Rows are points. Each copy is the shape, with its points in the same order, turned, moved and blurred by noise. Is it also mirrored, or only turned?

Shape (9 x 3):
-1 -49 18
24 -33 -54
3 26 -19
43 30 4
-9 -7 1
13 57 18
45 -27 -47
-8 -95 -28
76 -35 -46
Copy 1, 9 rows:
5 -23 50
-55 -6 1
12 4 -28
10 38 -7
12 -23 -1
50 32 -27
-54 12 5
-49 -55 65
-65 36 20
Copy 1 is: mirrored
Copy 2:
-18 -18 31
15 -39 -39
29 30 -18
62 18 15
2 12 1
49 57 13
42 -42 -26
-48 -63 -11
55 -65 -21
Copy 2 is: only turned
Copy 3:
-53 7 -8
2 -37 -44
20 -7 12
38 41 -18
-13 7 3
43 44 28
5 -27 -52
-75 -42 -37
11 -19 -80
Copy 3 is: mirrored

Shape (8 x 4):
26 36 3 -17
30 15 9 94
24 -24 -9 19
-4 -26 51 -37
-14 -15 4 -29
15 -13 -69 33
5 -53 36 -56
54 21 -31 -17
Copy 1:
16 61 25 -34
87 10 41 42
51 -12 2 -33
-24 -21 47 -67
-8 6 6 -48
73 7 -54 -12
-5 -23 31 -86
51 51 -8 -64
Copy 1 is: only turned
Copy 2 (8 x 4):
21 32 -2 -31
-56 85 -33 25
-24 14 -48 -8
-22 -40 20 -24
8 -26 -10 -4
11 31 -90 18
-20 -64 -4 -38
28 37 -44 -46
Copy 2 is: mirrored
Copy 3:
18 25 25 -16
41 -7 47 95
23 -31 7 17
55 6 -43 -28
12 1 -30 -16
-30 -51 31 33
51 -20 -53 -46
8 -9 58 -22
Copy 3 is: mirrored
Copy 4:
48 10 31 -2
-16 43 -34 53
8 -5 -32 -13
-8 -4 42 -67
13 -34 16 -39
36 -37 -58 29
8 -15 12 -91
73 4 -7 -7
Copy 4 is: mirrored

Shape:
7 23 19 12
11 -40 9 -18
-21 37 -2 60
9 -69 -6 -7
22 -6 -24 27
3 18 -4 23
-77 -23 2 12
8 12 14 4
-53 -34 -46 13
1 -1 3 57
Copy 1:
-10 2 12 29
-7 -52 2 -17
-38 12 -22 69
-11 -77 -17 -20
5 -27 -36 29
-14 -1 -18 32
-95 -24 -23 -2
-6 -8 7 14
-64 -34 -69 -7
-26 -29 -18 60
Copy 1 is: only turned
Copy 2:
19 15 38 26
-2 -25 36 -24
5 6 12 81
-15 -56 28 -30
25 -38 24 28
19 -2 23 35
-58 6 -21 10
16 7 37 15
-28 -39 -40 6
-6 -25 31 60
Copy 2 is: only turned

Shape (12 x 6):
20 12 19 37 -18 20
22 20 28 6 -10 -13
-84 9 -15 19 4 41
-69 -41 8 57 39 -20
-77 22 35 -52 -29 34
-8 -33 34 -8 18 -43
-13 29 -40 -44 32 22
4 41 -53 -32 -49 7
-67 10 -58 13 18 -10
4 -53 32 -38 21 -27
22 -14 -25 6 -27 12
0 13 37 52 47 -13
Copy 1 (12 x 6):
8 4 -11 43 2 31
19 22 13 23 12 14
-95 -28 -11 4 -14 10
-66 -40 -24 34 28 -70
-71 -20 78 -12 -12 34
10 -22 24 -1 27 -40
-24 -5 -19 -63 2 28
2 30 0 -31 -66 32
-72 5 -36 -30 -22 -28
29 -38 30 -13 34 -30
24 -10 -17 5 -35 12
-16 11 -31 44 58 -12
Copy 1 is: only turned
Copy 2:
32 17 32 18 -37 38
-6 25 10 16 -35 33
40 -3 85 -34 6 -41
-5 -12 68 49 35 -47
-28 -16 70 -85 -11 3
-38 -12 -2 21 13 -2
47 27 -7 -58 26 -22
45 25 -9 -52 -71 -33
29 11 32 -10 13 -86
-38 -29 -27 14 25 6
44 -16 -4 1 -46 -6
13 41 34 49 22 19
Copy 2 is: mirrored

Shape:
-20 73 12 -14 10 2 33 -11
8 -44 -44 78 12 -10 1 -6
-9 34 18 -30 1 -12 -20 -15
-5 -5 -4 -23 -26 3 6 13
43 -2 5 -30 12 1 -29 -14
-69 3 -40 22 7 28 -33 10
29 -10 14 51 -7 -6 -29 13
28 -4 -16 -3 -95 -12 -44 -17
35 -35 20 -23 4 55 53 -21
15 -40 -25 55 -35 22 -30 -24
-87 -44 17 22 19 -19 -39 -6
10 -15 18 17 -59 32 31 16
Copy 1 (12 x 8):
-9 80 0 -36 21 -2 -20 -25
19 -8 -45 71 52 2 49 3
-1 21 -1 -21 25 -17 -53 -1
-12 0 -24 -24 -9 12 -23 16
43 -16 -17 -6 30 -6 -45 -8
-21 44 -28 27 41 45 -13 52
39 0 -7 41 16 -21 21 25
-8 -25 -42 47 -41 -35 -52 16
32 -32 -5 -27 -13 46 6 -56
13 -16 -29 81 0 14 5 5
-62 -6 25 28 81 17 2 49
3 -1 -2 6 -48 10 24 -1
Copy 1 is: only turned
Copy 2:
1 71 36 1 -16 19 47 -29
14 -42 -41 42 55 6 20 -19
3 33 44 -20 -6 4 -5 -46
8 -11 16 -12 -26 9 12 -14
34 15 24 -33 18 19 -32 -23
-47 1 -17 53 -22 22 -17 -39
43 -17 24 43 33 -1 -12 -17
77 -36 12 4 -41 -31 -16 -67
38 -23 22 -35 8 88 37 -3
39 -51 -20 44 18 19 -6 -48
-80 -46 25 28 24 -3 -14 -57
40 -42 31 19 -36 30 38 -9
Copy 2 is: only turned
Copy 3:
-43 58 2 -40 37 1 7 -36
24 -23 -33 66 30 38 27 4
-41 30 -11 -22 -3 -16 -18 -5
-1 22 -11 -26 -19 12 21 9
18 12 -11 -11 -9 -10 -51 5
-62 -18 -26 -3 21 57 18 28
10 7 14 53 -16 21 -6 -3
5 38 -59 13 -91 26 -4 -11
56 -22 9 -61 6 11 7 -39
16 -27 -36 45 -27 51 7 -17
-73 -59 -9 23 1 -12 41 37
21 12 13 -19 -39 43 41 -28
Copy 3 is: only turned
Copy 4:
-46 51 6 -8 -22 38 -13 -36
6 -32 -18 70 14 -24 54 9
-12 21 21 -27 -6 2 -34 -10
-17 5 -2 -30 -18 9 6 36
40 26 -8 -25 9 -6 -15 12
-63 -35 -31 32 11 4 -35 11
24 2 16 47 1 3 2 35
29 -27 9 -2 -88 -16 -20 47
31 8 -26 -47 8 67 49 6
33 -54 -19 49 -23 7 10 22
-55 -64 50 13 48 -6 -16 7
-4 -5 1 -2 -44 63 31 45
Copy 4 is: only turned

Shape (15 x 9):
-15 28 9 11 -31 25 -10 14 -24
40 -27 20 77 9 21 -1 8 25
59 22 -32 -61 -17 9 -6 -24 -24
28 -38 -5 83 40 -19 -38 8 9
19 -33 28 49 57 -3 -20 -6 39
7 -29 -11 -40 -17 13 9 -6 -25
28 -26 22 95 39 7 -9 -29 -17
2 -35 -8 -11 10 10 4 -20 -30
-31 4 -23 -14 -68 23 22 -29 -2
-31 -17 5 15 -55 -23 6 -31 -4
-23 17 -9 6 -20 -3 56 1 -13
4 16 -19 30 -37 -16 21 18 -12
39 26 8 -26 -8 -6 8 -26 -14
-28 30 12 -9 -51 -11 14 5 -26
5 11 -43 -32 17 18 -12 -39 -6
Copy 1 (15 x 9):
12 34 -6 29 -20 39 10 21 -17
13 -20 3 89 54 15 20 -5 23
62 8 -37 -26 -19 19 1 -63 -31
-8 -48 -10 88 61 -20 -1 8 -20
-5 -28 3 56 85 6 -19 3 10
35 -22 -6 -29 -11 27 17 -3 -6
-31 -32 12 88 62 17 30 -20 -26
7 -34 -4 -12 9 26 19 -6 -17
-2 1 -22 -4 -64 53 11 -4 29
-21 -19 20 23 -47 28 -10 -4 14
-17 27 -2 -6 -25 5 35 -2 20
4 16 -5 35 -33 -14 23 -2 7
26 21 0 -2 0 19 0 -50 -15
0 36 16 5 -50 22 1 5 -6
4 -8 -59 -19 4 31 -10 -31 -22
Copy 1 is: only turned
Copy 2, 15 rows:
-6 26 30 11 -7 44 6 38 4
30 -29 29 1 45 -14 62 28 -17
61 48 -22 -59 -15 63 -3 -12 -21
9 -25 13 -7 51 -65 31 32 -36
4 -40 36 -23 62 -33 32 -19 -7
25 -8 -16 -29 -6 62 -5 -4 -28
27 -9 32 27 63 -36 47 -5 -51
12 -13 -7 -11 16 37 -5 -16 -56
-18 18 -16 6 -41 76 37 7 -20
-25 -5 4 13 -51 15 32 -6 -41
7 -9 -17 39 -25 41 12 -14 12
18 8 -14 29 -26 9 25 28 -5
43 29 4 -23 -18 27 8 -29 -6
5 15 17 13 -57 42 1 10 -6
-4 33 -37 -33 22 38 4 -22 -13
Copy 2 is: mirrored

Shape, 14 rows:
20 -17 14 -82 12 -13 -21 -20 -12
-39 -14 -49 -16 -68 25 13 55 60
-42 -9 38 3 -5 -13 -58 -26 -2
-7 20 -13 8 10 12 8 -27 -1
-2 8 35 24 -11 42 -21 -5 -11
30 -5 16 11 -50 -25 6 -30 -7
-3 -7 11 18 23 23 -37 -23 3
20 -18 4 13 -7 -5 3 28 -21
31 -5 23 19 14 -14 -59 -33 -4
25 -7 -60 24 -41 31 2 -36 -12
15 35 23 -17 16 -13 6 73 -15
-36 -9 14 18 2 -11 17 -26 -4
-45 5 18 4 2 -23 0 -33 8
19 -1 18 -26 21 11 10 4 23
Copy 1, 14 rows:
1 30 -5 4 -50 9 18 -48 22
-5 -24 -95 -27 10 21 -60 54 48
21 -7 31 -22 -16 -38 -48 -17 6
-15 24 -1 -4 22 -6 -13 20 -15
-19 15 24 -32 -2 15 -58 17 -40
29 0 -30 -14 -7 10 -13 -4 -57
-2 9 38 -30 17 5 -21 1 -2
17 -8 -4 20 5 43 -22 8 -14
49 15 47 -29 8 1 -5 -18 -19
-6 23 -42 -36 64 30 -8 -8 -34
16 31 8 67 -32 43 -40 39 8
-14 -24 0 3 6 -35 -17 8 -25
-2 -3 1 -6 -3 -54 -15 13 -11
-11 12 10 0 -27 24 8 29 1
Copy 1 is: mirrored
Copy 2:
5 -8 59 -33 -56 6 27 -22 -27
26 59 -81 -5 -40 83 15 39 -26
-35 22 40 -47 19 1 -20 5 -10
18 2 -2 14 12 12 7 -33 -17
-4 25 21 27 20 -16 -17 22 -16
21 -3 12 1 -20 5 -21 -9 59
-15 -13 22 1 22 -9 -18 2 -34
-20 2 -11 18 -25 -14 21 16 14
-3 -40 28 -25 9 -31 -25 7 -4
24 -7 -45 31 -22 15 -49 -30 -9
10 25 1 9 -20 -40 83 26 0
-26 16 13 2 27 32 6 -34 4
-10 19 17 -30 26 30 14 -27 4
19 -12 24 11 -11 14 44 12 -23
Copy 2 is: only turned

Shape (17 x 11):
-15 11 -15 -10 9 36 -24 -42 31 -6 44
23 26 -10 -63 22 -66 -7 22 19 28 -37
-54 -36 -36 -41 -40 -38 -1 0 39 50 -10
-47 7 -68 27 -32 15 -18 -12 -31 42 -37
-7 29 25 15 -7 -15 -49 0 -39 55 2
-15 -1 7 -21 28 19 -42 28 -45 19 -31
36 32 -35 19 5 22 48 -59 -24 -33 -16
42 -20 13 36 -17 -19 44 38 45 -11 12
6 33 -20 -30 38 -28 3 42 20 -25 44
-24 57 -22 -24 -23 -67 -38 3 2 10 27
-35 23 32 18 -35 -48 25 -15 26 -13 62
32 2 -66 14 23 -39 -47 -17 20 22 45
14 1 -6 -6 -47 17 46 -6 -30 1 54
10 60 5 -19 -44 -54 -39 -52 -36 -29 -12
-41 -36 29 -37 -64 -44 31 7 -19 -29 -34
30 -37 -42 34 -15 -21 -31 -30 -43 -11 8
-52 -36 13 29 39 -5 10 29 17 26 -19
Copy 1:
9 -27 -21 24 -22 8 0 -46 35 4 34
33 44 20 -54 19 -23 33 22 64 26 -35
-30 0 11 -64 -67 -50 31 -12 25 34 -8
-19 -5 -40 -26 -35 2 -12 -37 -38 62 -48
12 -22 48 4 13 -3 -24 -28 5 39 -58
-10 -27 10 -25 38 36 -14 24 9 28 -31
32 37 -58 9 30 15 27 -61 -35 -26 -6
19 55 24 7 -38 -28 -8 22 -12 -65 4
21 26 -5 37 13 -30 17 42 51 15 23
18 3 5 31 -16 -46 28 -8 55 53 -50
-16 14 41 62 -35 -54 41 -38 17 -12 -5
33 -2 -40 -3 -2 -70 -54 -21 48 15 -6
35 -17 6 27 -13 -30 39 -14 -53 -11 17
34 -13 -11 27 17 -18 53 -52 40 1 -95
-40 -5 22 -31 -26 -17 94 11 -12 -31 -52
2 -30 -46 -6 10 -46 -30 -23 -19 -33 -47
-71 31 29 -23 -6 8 -25 9 3 7 10
Copy 1 is: mirrored
Copy 2, 17 rows:
-24 -11 5 -22 -10 34 -42 -57 18 -18 31
29 41 -33 -50 1 5 -17 29 3 71 -14
-43 -44 -35 -27 -57 -19 -1 10 14 62 0
-51 -10 -41 54 -42 10 -16 -9 -44 1 -24
18 24 31 30 -31 1 -47 4 -46 25 18
14 -1 19 15 -6 31 -55 37 -19 3 -35
-4 12 -33 0 53 53 30 -47 -44 -31 9
47 -21 -33 20 33 -10 27 0 46 16 59
-2 34 -27 -40 37 -3 -45 25 34 -3 42
-12 51 -18 -38 -38 -42 -35 3 -23 13 31
-19 3 27 -20 -4 -50 19 -19 11 -1 81
4 4 -64 -11 10 -9 -82 -48 -13 25 41
-7 -34 -13 -8 3 28 18 11 -33 -29 78
31 51 2 -48 -29 -29 7 -31 -71 -21 1
5 -51 11 -34 -20 -39 62 41 -15 0 -15
27 -44 -43 13 18 -14 -38 -37 -60 -16 10
-25 -31 22 41 25 -12 -22 14 38 42 -13
Copy 2 is: only turned

Shape:
28 16 -3 -33 -52 -11 -1 -74 37 -28 70 16
3 19 -1 36 -25 -41 51 14 33 -37 23 40
12 -44 34 7 -22 36 29 24 11 -26 -3 -40
39 -17 -53 -15 -2 39 22 -28 1 2 6 -25
-27 58 -9 -41 35 28 -22 -68 15 56 -18 41
25 37 16 1 32 -1 -30 24 39 22 8 -28
-31 -3 20 39 41 -5 10 -20 15 14 29 -23
-50 -37 13 1 17 -34 -18 -1 1 -29 25 -22
15 -32 37 3 -38 7 -2 25 45 -25 28 30
16 -44 5 25 -33 28 -46 -10 24 26 67 -48
-4 -28 -18 -32 20 36 -14 -3 -55 60 39 -43
-44 -22 -7 25 -57 7 -25 -16 -6 42 62 5
49 6 23 0 -29 14 -5 -20 -24 -31 34 41
48 15 31 -2 -1 -8 53 0 35 2 -23 -35
-8 -32 -31 -28 47 -42 -2 -34 1 25 26 44
47 -14 -15 -49 -8 16 -49 -21 -1 -4 13 -12
20 -38 -48 -8 -24 -7 -42 -51 -2 59 -17 19
Copy 1 (17 x 12):
48 24 20 -50 -1 -30 49 -72 18 -7 28 -16
24 20 -26 11 48 -14 52 22 32 -36 28 32
-26 -66 0 2 -7 -1 31 25 46 -6 -14 -24
28 -20 -40 -42 -26 20 28 3 -3 12 -19 -43
10 50 29 -42 33 32 -13 -17 -59 79 -25 6
33 9 24 22 13 -21 3 41 15 50 -31 -29
2 -28 -10 36 39 -19 -5 11 -23 30 21 -26
-18 -27 4 17 1 -42 -39 3 -4 -26 15 -3
10 -29 22 -12 5 -13 23 10 73 -2 28 27
16 -31 16 20 -55 -13 8 -12 39 40 49 -60
8 -37 23 -23 -53 24 -14 39 -49 22 13 -68
-17 13 16 10 -35 14 2 -10 -2 13 86 -20
58 -16 32 -13 4 39 30 -21 27 -28 8 6
15 -32 -1 2 25 -22 78 28 13 19 -49 -7
49 -8 -13 -36 0 -21 -30 10 -59 16 24 33
44 -6 23 -38 -51 2 -7 -12 16 17 -30 -24
25 9 -18 -20 -81 22 2 -13 -31 52 4 26
Copy 1 is: only turned
Copy 2 (17 x 12):
-8 16 -20 -36 -67 23 -26 -74 -24 -24 32 26
-21 40 -4 18 -19 -62 38 -19 -18 -7 8 34
39 -20 19 23 -33 -6 -12 61 -11 -43 18 32
42 6 -51 10 -28 49 7 9 14 -7 14 -1
-20 14 22 -31 18 95 37 -31 7 32 -7 -30
24 0 38 -8 -22 -8 -10 11 31 49 26 -35
-8 -3 41 35 1 7 14 7 -10 0 68 -13
-36 -29 11 31 17 -6 -31 12 -40 -24 44 -13
-23 2 28 -4 -29 -32 -23 18 12 -16 14 69
7 -9 10 30 -62 42 -66 22 5 15 75 41
18 -42 -30 5 -3 82 -2 57 -18 34 64 -1
-49 15 -2 28 -45 54 -26 28 -28 32 58 44
35 20 -7 -37 -5 8 -18 -14 -26 3 20 59
47 -11 25 18 -49 -25 35 4 -3 -7 -12 -9
-30 -42 -34 17 42 26 10 -43 1 17 26 12
23 -16 -21 -27 -9 42 -54 0 4 11 6 7
-8 -18 -22 40 -4 92 -27 -29 5 40 -23 25
Copy 2 is: only turned
